Each row is a point. To make a cloud, some directions were put in groups of two or more. Within a group, all points are equally far from the middle, so they leave a hole (a ring in 2 directions, a hollow ball in 3). The other directions are filled evenly. Then the cloud was stretched, turned, moved and blurred a little. How many holes are there, and how many directions does each take, smallest first?

Cloud (22 x 3)
[[ 52 -12  29]
 [ 32  66 -31]
 [ 27  15 -62]
 [-14  39  61]
 [ 38 -16 -72]
 [ -2  -1 -33]
 [-25  11 -65]
 [ -5   5  12]
 [ 31 -33 -29]
 [-24  53  -2]
 [ 28 -47  46]
 [ 38 -28  61]
 [-32  -6 -16]
 [ 41 -51 -42]
 [ 67  39  -6]
 [ 40 -16  64]
 [-46   8   9]
 [ 71   4   4]
 [  9  28 -62]
 [ 12   1   5]
 [-35  25  33]
 [ 36  29  -5]]
Holes: 0

Cloud (27 x 4)
[[-33 -41  21  47]
 [-38  38  28  13]
 [ 47  29 -33  34]
 [ 54  28  39  50]
 [-15  39 -30  -4]
 [-15 -46  52  33]
 [-31 -11  64  23]
 [ 45 -50  41 -32]
 [ 33  -9  23  72]
 [ 39 -18 -38  36]
 [ 51   3 -41  24]
 [ 58   9  63 -11]
 [ 60  47  21 -23]
 [-26 -63   4  21]
 [ 13 -48  39 -52]
 [ 12  39   7 -49]
 [-12  35 -37   6]
 [  9  -4 -28 -53]
 [  5  49 -22  43]
 [ 36  13  -7 -58]
 [ 37 -56  14 -44]
 [ 42  18 -42  28]
 [ 38  -8  48 -54]
 [ 56  30 -10  51]
 [-22  17  33  64]
 [-13  48 -14 -13]
 [-36  18  13 -34]]
Holes: 1 (4)

Cloud (46 x 6)
[[ 41 -62 -38  34  49   8]
 [ 75 -16  55  20  19 -22]
 [ 38 -72   7  39  58  -6]
 [ -3  11  26 -26  12 -72]
 [ 12 -14   5 -64  11  38]
 [ 19  51  33   2 -40  -2]
 [ 30 -75  44 -37  27   2]
 [  1 -21 -20  46 -28  49]
 [ 14 -54 -27  22  -4  56]
 [-36   9 -60   7  41 -38]
 [ 15 -28   2 -72   4 -41]
 [-27 -21 -27  45  74  14]
 [ -1  16 -35  24  23  56]
 [ 41  52 -13  21 -13 -21]
 [-67   2 -49  23  18 -25]
 [-44  -1 -59 -43 -39   1]
 [ 69  13  20   1  44  -6]
 [-14 -49 -63 -33  16  19]
 [ 64  -9 -50  -2 -45   1]
 [ 33  42  48  16 -19 -13]
 [-10 -33  26 -77  -3   1]
 [-25  18  42 -13  -2 -58]
 [-36  43   2 -37 -34 -22]
 [-40  -8 -48  15 -63   2]
 [  6   8  53  36 -23 -44]
 [ 79   4  -8  -4  31  -2]
 [-38 -19  44 -25 -57 -21]
 [-15 -55 -59   3  36 -41]
 [ 11  -4 -38 -56 -61 -29]
 [  9 -86 -29   5  42   2]
 [ 19  14  57  -3 -54  14]
 [-16 -26 -12  36 -63  14]
 [-11  14  41 -24  60  -7]
 [ -9  -5  27  61 -23 -27]
 [-40   5  48  -2  -5 -52]
 [ 69 -69  44  10   4   2]
 [-55 -22 -50 -11  22  35]
 [ 82 -22  52  10  13 -20]
 [-20 -88 -20 -13  14 -23]
 [ -3 -35  20 -77 -22 -27]
 [-63 -22  -3  31  23 -41]
 [ 15 -11  67  16   1  36]
 [ 78   8  41  10  15 -20]
 [-39 -20 -27  39  70  13]
 [-23  -4 -25  59 -13 -45]
 [-26 -29  39 -11 -68 -18]]
Holes: 3 (2, 2, 2)

Cloud (84 x 8)
[[  24   20  -32  -46   -5   16   21    8]
 [ -25 -100    8   65  -37   21  -14  -35]
 [ -54    0   50   64  -37  -20    1  -47]
 [ -51  -23  -30   53    3   11  -74  -15]
 [  86  -14   39   28   27  -19  -28  -54]
 [ -13   50  -17   -8  -18  -42  -16    1]
 [ -37  -80   11   -6  -40   -3  -55  -49]
 [ -80  -43   47   43   16    5   19  -18]
 [ -43  -57   30   56  -54  -11   -2    6]
 [ -16 -106   14   32  -50    5   -4  -48]
 [  -1    3   -3   14  -66    3  -27  -68]
 [ -61  -18  -66   13  -51  -58   30  -11]
 [  23   26   29   21   35  -18  -31  -42]
 [  -2  -16   26   56  -64  -37   17  -18]
 [  -8  -42   11   -7   -6  -22  -87   -7]
 [   5  -32  -29   -4  -11   40  -17   24]
 [  20  -85   14   41  -22   48   14  -38]
 [  56   26   13   -1    3    2   11   78]
 [  -9  -34  -27   -7  -19   27  -33  -50]
 [ -52  -68   -1    7  -42  -77   25  -56]
 [  -9   68   30  -24  -47    1   -1   30]
 [  40  -10  -23   90  -13    6  -39  -12]
 [ -61  -24    7   84  -30  -50    3   -8]
 [  50  -56   19   -2  -19  -25   14  -52]
 [ -64    1  -53    3  -36   -4   44   -4]
 [  20  -32   50   19   32  -44  -25    4]
 [ -31  -41   -7   79   -3  -11  -19    7]
 [ -53  -36   55   40  -27    9   21    6]
 [  20   35   58   23    6   28   42  -48]
 [ -55   67    9   12   -8   24    6   40]
 [ -31  -13   30  -43  -38   47   21  -19]
 [   8   -7   37  -29  -16  -43   51  -25]
 [ -10  -53  -45  -12  -24   -9  -16   29]
 [ -32   17   18   78  -55    9   62  -26]
 [  44  -38   23   27  -17  -19  -11  -78]
 [  -4   57   43  -12   -6   -2   27  -21]
 [  -6  -14   26  -11  -48  -21   82  -11]
 [ -52   37    5   32    9   10   41   62]
 [ -50  -20  -34   -7  -33  -22   70   15]
 [ -75    1  -11   -7  -46  -17  -36   37]
 [  16  -66  -38    9  -25    0   11   -2]
 [ -20   19   66   32  -43   28  -13  -23]
 [  39   20   44   34  -12   35  -48  -39]
 [ -65  -79   -9   21  -46  -28   39  -18]
 [  -1   15    2  -53  -53   46   24   -6]
 [ -52   28  -33   32  -42  -50  -22   24]
 [   7   32   30    7  -58   30    3  -51]
 [  13   21   -2   42    8   28   -2   44]
 [  15    2   38   33    7    0  -60  -34]
 [ -76  -38  -44    6    0   -5  -31  -43]
 [   2   31   18   30  -60    3   38   52]
 [ -40   41   46  -23  -80  -15   44  -21]
 [ -81  -69   31   -9  -37  -32  -18  -22]
 [  13   27  -25    0  -75   22   52   10]
 [ -26   15    0   -9  -25   24  -26   46]
 [  17   18  -38   -4   19   25    2  -32]
 [  36   24   66  -31  -83   12   38  -18]
 [ -48   29  -25   42   -1  -14  -30   21]
 [ -78    4  -17   48  -23   35    2   28]
 [   1   40   -6  -69  -20    3   36    9]
 [ -20  -13   34   43    5   -5   26   33]
 [  -7  -77  -56   19  -60   -7  -13  -15]
 [  -9  -59   68    3  -62   57   20   -6]
 [ -21    9   46   20    8   45   97  -45]
 [  42    9   35   30  -20   16   64  -22]
 [ -16   -9   24   61  -22  -41   16   -2]
 [ -22  -25  -14   24  -38   36  -64    3]
 [ -62  -30  -30  -39   -1  -29  -18  -14]
 [  20  -24   12    1  -24  -26  -20  -73]
 [  -5   51   -4   30  -74   40   -7  -27]
 [  13  -31   39  -25  -76   45   15  -52]
 [ -13  -60   -6   29   15  -12   43  -42]
 [ -37   22   -7   44  -71  -36   35   26]
 [  -8  -46   33    7  -61   58    6  -74]
 [  -3   16   10    3   -4  -57   79   10]
 [  31   48   67   11  -31   46    7  -23]
 [ -28  -36  -24    0   21   25  -46  -27]
 [ -41  -64   20   46  -59   60   49  -25]
 [ -44   21   44   12  -36  -32  -19  -15]
 [   1   77   15   -7  -42   24    8   35]
 [ -21  -33  -10  -34    1  -10  -56   12]
 [   5   21  -52   -4  -28  -70  -18    6]
 [ -22   10   44   65  -12  -11   35  -43]
 [  -6  -91   38    5  -23  -16  -43  -24]]
Holes: 2 (2, 2)

Cloud (98 x 9)
[[  83  -14   57   23  -25   25  -11    6   43]
 [   4  -11  -59  -32  -24   67   38   -9  -31]
 [  -7   43   31  -86   41   12  -12  -23    7]
 [ -61  -27  -27   -4   21   60  -46  -13   28]
 [  -5    3    3  -66  -18   72   25    2  -38]
 [  -6   36   26   12  -20  -17   21   45  -40]
 [ -14  -34    8   25   26  -19  -63   19   36]
 [ -29   -3   49   62   43    1   13  -72  -37]
 [  14   -4    2  -34  -48  -32  -42   85  -34]
 [  32  -52   -9   -9    1   -5  -39  -87    3]
 [  33   47   22    8   21    2   10  -36  -57]
 [   0    5   19  -25   -1   30  -72  -42   13]
 [   7   64  -18  -81   29   45  -54  -50   23]
 [   7  -34  -16  -26  -18  -67   -6  -23   44]
 [ -29    6  -27    0   13   76    4    7    8]
 [  27   36  -28   -3   52   -8   14  -40   19]
 [  43   18   56  -40   14   37  -36    5   51]
 [  30   17  -55  -51  -23    3   -7  -25   24]
 [ -25  -72   37   32   20  -25   -5  -14   36]
 [  51   10  -29  -78  -44   42  -40   27   54]
 [ -42    7   29   32  -73   31   -1  -46  -17]
 [ -23    4   76    0  -56  -19  -16   -8   75]
 [ -65   14  -36  -41  -25   22   11  -31  -19]
 [  25  -51   27  -76  -22   60  -26  -18   -4]
 [  12    5  -58  -16  -19   27  -11  -44   -7]
 [   1   -9    0   50   17   21   48  -89   39]
 [ -11   66   27    7    2   10  -10  -21   43]
 [ -50   43   -4   -7   15  -22   27  -38   31]
 [  -9  -74   36   32    0  -45  -94  -34  -16]
 [   6   11  -55  -74  -17  -11  -49  -58  -27]
 [ -17   43   80   45  -45   -2   22   11  -45]
 [  -4  -58   -2   59  -60   31  -16   23    6]
 [  20  -33  -19  -56   -4   55  -43    4  -17]
 [  41  -35   16   37   39  -16    3  -21   47]
 [ -52    0  -30   36   40   35  -44   -3  -14]
 [  42   17  -35  -14   44   30  -40 -104   15]
 [  24    6   72    2   42   22   -1  -32   33]
 [  18   19    8   40   40  -28  -37  -45  -67]
 [  33   57   55   33    2   57   16  -21   -5]
 [ -21  -35   -4   10   28  -14  -19 -104    2]
 [ -17  -43    8   -5   -5  -37   14   59   -6]
 [   8  -30   38   -4   96    9   25  -41  -38]
 [  75    1   -7   10    9   35    1  -37   17]
 [  11   23   44    4   53  -70  -28  -22   32]
 [  70  -44  -35  -17   -2   11   33  -48  -37]
 [  57   52   19  -19   37    9   -6   41  -60]
 [ -48  -40   58  -31  -44  -20  -22   94   16]
 [  17  -40  -18  -16   53   13  -13    2   26]
 [ -28   19   29  -68   72    9  -27   -9  -55]
 [  41    8   70   21  -22    3  -55    8   65]
 [   7    4   51    4  -50   10   34  -19   38]
 [ -42   35   -7    7  -23   15    9   41   45]
 [  64  -31   16   56   -2   35  -20  -31  -38]
 [  19    2  -58  -50  -11   42   60  -60  -43]
 [  54   16   42  -15  -28   61   33    1   43]
 [  13  -25   16  -59  -39  -15   18   12  -53]
 [  -5   23   54   25   50  -12   -5  -13  -10]
 [  61   13    3  -66   17   30   26    8  -77]
 [ -38  -20   28   30   20   23  -14    0   23]
 [  24  -19   22  -38   35  -37  -10   12   31]
 [  53   44  -19    2   36   67  -12   32   44]
 [  35  -12   57   42  -49  -61  -69   41   27]
 [  21  -26  -23    3  -60   20  -76  -35    2]
 [  55  -26   -1  -49  -21  -35   12   36  -33]
 [   7  -14   30   -8  -19  -33   22  -58  -44]
 [  56  -24   44  -22  -31    2   51   10   38]
 [   5  -32   31  -49  -33   32  -29  -19  -25]
 [  22   32    0  -49    4   51  -59    6   35]
 [ -27  -29   49  -36  -47  -27  -25   75   17]
 [  37   50   17   17   25   84  -67  -61   -9]
 [  10  -45   11  -29   -6   52   39   -1  -40]
 [   2   39   99    0   11    6  -34    1   41]
 [ -33  -17  -15   11    5  -50  -60    4   40]
 [   7   47   44  -10   17    8   10  -22  -12]
 [  36  -34   35  -89   11  -21   11   25   51]
 [   9  -29   -1  -41  -73  -62   61    0   -2]
 [ -11   59   -2  -11  -19   13  -48  -78   24]
 [ -57  -13  -25   -1   27  -11  -53    5   13]
 [  18  -55   50   26   47  -12  -44   -7   21]
 [  26   -6   19   31   68   17   18  -38  -14]
 [  54  -27  -28  -27   34   23   -2  -10    5]
 [  54  -26  -27   20  -39    7  -16   33   21]
 [  43   56   71   -3   -2    7   20   10  -43]
 [  32  -66  -23   -3  -53    9   31  -31  -46]
 [  46  -63    7   28   -1  -74  -20  -18   68]
 [  -8  -25    4  -28  -80   60   16  -12   16]
 [  57  -23   59   29    9  -38   21  -16   23]
 [ -23    6  -38   -3  -24   -4   92   -5   -3]
 [  -8   27   28  -22   -2  -31  -11  -90   12]
 [ -20  -31  -56   -5   24    4  -35   -3   63]
 [  38  -77   31   29  -10   38   15  -28   74]
 [  12   31   90  -13   33   17   36  -33  -24]
 [ -11  -14   24  -26  -97   26    4    9  -35]
 [   6   17  -12  -38   20  -13   52  -16   -7]
 [  10   17  -23   28  -39   -7  -42  -49   43]
 [ -14   24   62    2  -15  -37  -62   12   10]
 [ -55  -10   70   66   26   36    4  -48  -25]
 [  -5  -43   10  -25  -48   27  -70  -15   44]]
Holes: 0

Cloud (91 x 9)
[[ 21  25   4   7  55 -16  16   8 -18]
 [-54  31  51 -18 -20  12  14 -12  45]
 [  4  13  29  20 -54  33 -26 -18  31]
 [ 39 -28   8 -38 -60 -36  11 -25  19]
 [-25  29 -35  -7  29 -18  37 -86  19]
 [-19 -25  -3   4   4 -28  68 -21   4]
 [ 59   1  -4  73  -7  56  53 -15  28]
 [-27  14 -19 -49 -35 -34 -33 -94 -39]
 [ 62   8 -29  -6   4  40  -9 -39  -3]
 [ 47  14 -17   8  46 -18 -25 -36 -25]
 [-25  57  30  -1  22 -63   5 -49  11]
 [ 17 -21  52 -39   8  25 -22   8  -4]
 [-21  51   9 -74 -29  -2  -5   1  24]
 [  0  22 -13 -32  -4  66  73 -15   0]
 [ 13  69  54 -11  56   2 -31 -18 -39]
 [ 79  33  13  22 -24   9  52  35 -48]
 [ 14   4  18  -8 -34 -89 -20   3 -17]
 [ 71  23 -21  -5  55   1  -1 -77  44]
 [ 27  35  16 -61 -22 -30 -45  39  -6]
 [ 42 -51 -34  83 -70  24  23  52 -21]
 [ 65  81  29  44  -1 -44  11 -28  29]
 [-30 -29  -1 -17  30  37  59  -9  54]
 [-19  99  53 -66  16  34   8  18  23]
 [ 42 -12  24 -50 -14   5 -53  24  -8]
 [100   5 -68  94  -3  -8  16 -31   2]
 [ -5  65 -23 -36  10 -16  31 -40 -40]
 [ 36 110  44  -6  63 -34   8 -46   0]
 [ 25  24  26  16  33  -5 -39 -89   1]
 [ -3  33 -39  37  55  19   9  16  -2]
 [ -9  19 -17 -23  32 -19  37 -93  13]
 [ 67  15 -43  60 -10 -48 -31 -44 -39]
 [ 21  36 -68  38 -25 -21  40 -22 -53]
 [ 18 -78 -19  -1 -34  19  10   3  -3]
 [ 58 -24 -17 -33  29  28 -26  21  38]
 [-31 -19 -10  40  13  32  16 -48  14]
 [ 18  34 -39  -3  -2  23  53 -19 -63]
 [ 68  22  13  62   8  16  67  17  39]
 [ 61  30   5 -27  20 -68 -60 -76 -23]
 [-28  36 -34  32 -25 -22  40 -65 -22]
 [ 80  45   9  45 -27 -32  -5  11  15]
 [ 29  -1  17  12  58   5  26  -4 -19]
 [ 68  16 -27 -22   9  20 -30  24  19]
 [  4  48 -47  47  16  11 -27 -54 -11]
 [-61  40   3  -7  -9  -8  -9 -20  -9]
 [  7 -55   4  69 -29  24  44   2 -30]
 [-13  72  40  -5 -19  28  -6 -55  48]
 [ 34  33 -48  21  -2 -72  49 -37 -30]
 [ 12 -43  -3  51 -19  43  29   7  33]
 [-18  80  47 -27 -16  26   4  36   8]
 [-21  72  34  17  43  12  -1  12 -28]
 [ 25  42 -32  13 -23  32 -46 -37  33]
 [-56  23   3  17 -26 -12  56 -36 -39]
 [ -9  37  -9  47  50   3  63  45  45]
 [ 32  30  11  25  83  12   6 -22  -2]
 [  4   0  42 -16  42 -10 -33 -43  29]
 [ 16  19 -45  40 -47  31  59 -28 -30]
 [ 98 -11 -45  68 -54 -57  12 -45  -2]
 [ 14 101   7 -35  13   8 -42 -46  -3]
 [ 85  25  15  29  -3   6  31   4  -1]
 [ 24  92   1  44 -48 -45  37 -14 -32]
 [ 32  15   9 -36 -37  -5 -92  14   4]
 [ 14  33   1  45 -30  10   8 -57  67]
 [ 37  13 -67  25 -30  17 -12 -55 -10]
 [ 13  16  47  24  33  -3  -2   2  53]
 [-41  15  -5 -25 -15  -5 -29 -64 -31]
 [ 15 -31  14  -8 -64 -14 -83  -6 -16]
 [  3 -12  38 -41  33 -11   0 -65 -15]
 [ 33 -19 -15  28   0 -40  15  22 -16]
 [ 50  40 -15  28  -9  12  70  63  -5]
 [-10  72  14 -14 -36 -11   1 -57  34]
 [  6  48  14  69  43  45   5 -26 -24]
 [ 29 -51 -43  -7  16 -18 -57 -60   2]
 [ 55 -20 -47   1 -53 -52  16  51  -7]
 [-21  -2 -43 -40   5  18  20  46  -4]
 [ 54  61  -5  32  -2  34  35  17 -24]
 [ 90  22  17  52 -71 -38 -16  -1 -25]
 [-41  -4  11  44 -62  34  44  17   9]
 [  2 -45  21  -9 -25 -17  13 -16  13]
 [ 24  11  28  73  20   0  29 -57 -15]
 [-26  46   8  -5  42  -6  39  28  51]
 [-46  12  26 -30 -30  47  56  28   1]
 [-61 -20 -19 -35  26  59  73   6   6]
 [ 36  35  11 -12  75 -13  49 -62   5]
 [ 21  55  39  12  29  41  17 -78  41]
 [ 74  40  11   2  38  -8  -4 -62  21]
 [ 13  50 -25   5 -10   0 -38  34  41]
 [-20  17 -27  23 -19   8  12 -62 -39]
 [ 89  43  -8  24  21 -17 -11 -35  20]
 [ 26  44 -15  33  21 -46  51 -73  17]
 [ 41  10 -31  27  41 -40 -22 -24  -6]
 [ 33 -54 -31 -10  18 -29  55 -42 -31]]
Holes: 2 (2, 3)
